Rows are points. Any point is a mix of the corners, with weights that add up to 1. It lies inside the corners' shape when no weight is negative. Is each point inside? If not, which corners have a negative weight?

Corners:
(1): [-36  46]
(2): [21 25]
(3): [ 18 -33]
Points:
[19 19] -> inside
[-28  36] -> inside
[ 7 63] -> outside (3)
[31  5] -> outside (1)
[-1 42] -> outside (3)
[-1 -3] -> inside

Corners:
(1): [33 53 54]
(2): [-20  11 -49]
(3): [ -7 -24 -23]
(4): [-36  10  -1]
Points:
[ 2 19 24] -> outside (2)
[ 6 11  9] -> inside
[-21  11 -35] -> inside
[26 47 45] -> inside
[26 46 44] -> inside
[  0  -4 -16] -> outside (4)
[-34 -18 -44] -> outside (1)

Corners:
(1): [-21  27 -95 -25  25  53]
(2): [-17   9   7  68 -16  26]
(3): [-16 -46  19  27  28 -24]
(4): [  5  34  24 -22 -14 -79]
(5): [ 29  -2 -49  20  24   6]
(6): [ 21  -2  16 -10   7  17]
(7): [ 14 -20  39 -16 -53 -70]
Points:
[ 18  -8   7  26  -8 -37] -> outside (1, 6)
[  3   4 -23  -2  12   7] -> inside
[ -8 -11  61  28 -21 -45] -> outside (1, 5)
[ -5   0  26   0 -22 -44] -> outside (5)
[ -1  -9  -2   3 -13 -34] -> outside (6)
[ 13 -14  18   7 -18 -40] -> outside (1)

Corners:
(1): [-30  17  46  47 -50  41  40   0]
(2): [-44 -14 -25 -27 -53 -52  45 -12]
(3): [ 20  12  57 -57 -39  50 -68  23]
(4): [ 34 -37  -5 -12  15  13 -20  13]
(5): [-43  19 -26   6  -1  52  -1 -26]
(6): [ -8 -45 -33  42  16 -80  31 -71]
(7): [ 29  48 -39 -23  59   2 -25 -21]
(8): [-57  25  46  18  43 -50  45 -10]
(9): [ 16 -28  -2 -31 -11  34   2 -46]
Points:
[ 28   4   9 -13  -3  46 -32 -12] -> outside (2, 8)
[-21  13  -7   3  17   1   8 -23] -> inside
[-24  16  16  10   3  -3  21 -11] -> inside
[ -6   4  28 -11  -7  10  -7   2] -> inside
[ 23 -10  33  -8  22   3 -18  -7] -> outside (2, 5)
[  8  -4   1  -9   8   6 -14   1] -> outside (9)
[ 26  -6  12 -30 -36  -9 -35  13] -> outside (5, 8, 9)

Corners:
(1): [ -7 -31   5   4   0  -9 -36  76 -35]
(2): [ 32 -10 -67  -4  10 -21  30  54 -40]
(3): [ 26  69 -59   9  49  -1  13  12  26]
(4): [ -5   0  22  12 -41   3 -20 -26  37]
(5): [-17 -17  -5  24 -47  48  56  -2   4]
(6): [ 11  -5  21 -13 -17  43  57   5  40]
(7): [-54  22  19  36  11 -32  -2 -11  61]
(8): [-33 -45 -10 -11 -37  23 -39   5  38]
(9): [-22  34   9  -3 -42  24   1  11   6]
(10): [ 18  20 -47 -27  62 -39 -32  31 -39]
Points:
[-11 -11   0  16 -15  15  27  10  30] -> outside (9, 10)
[ 15  46 -44   4  26   8  59  13  -6] -> outside (1, 4, 8)
[ 15  43 -41   6  28   1  10  12  19] -> inside
[ 14  20 -17  -1  -1  16  21  21   3] -> outside (7, 8)
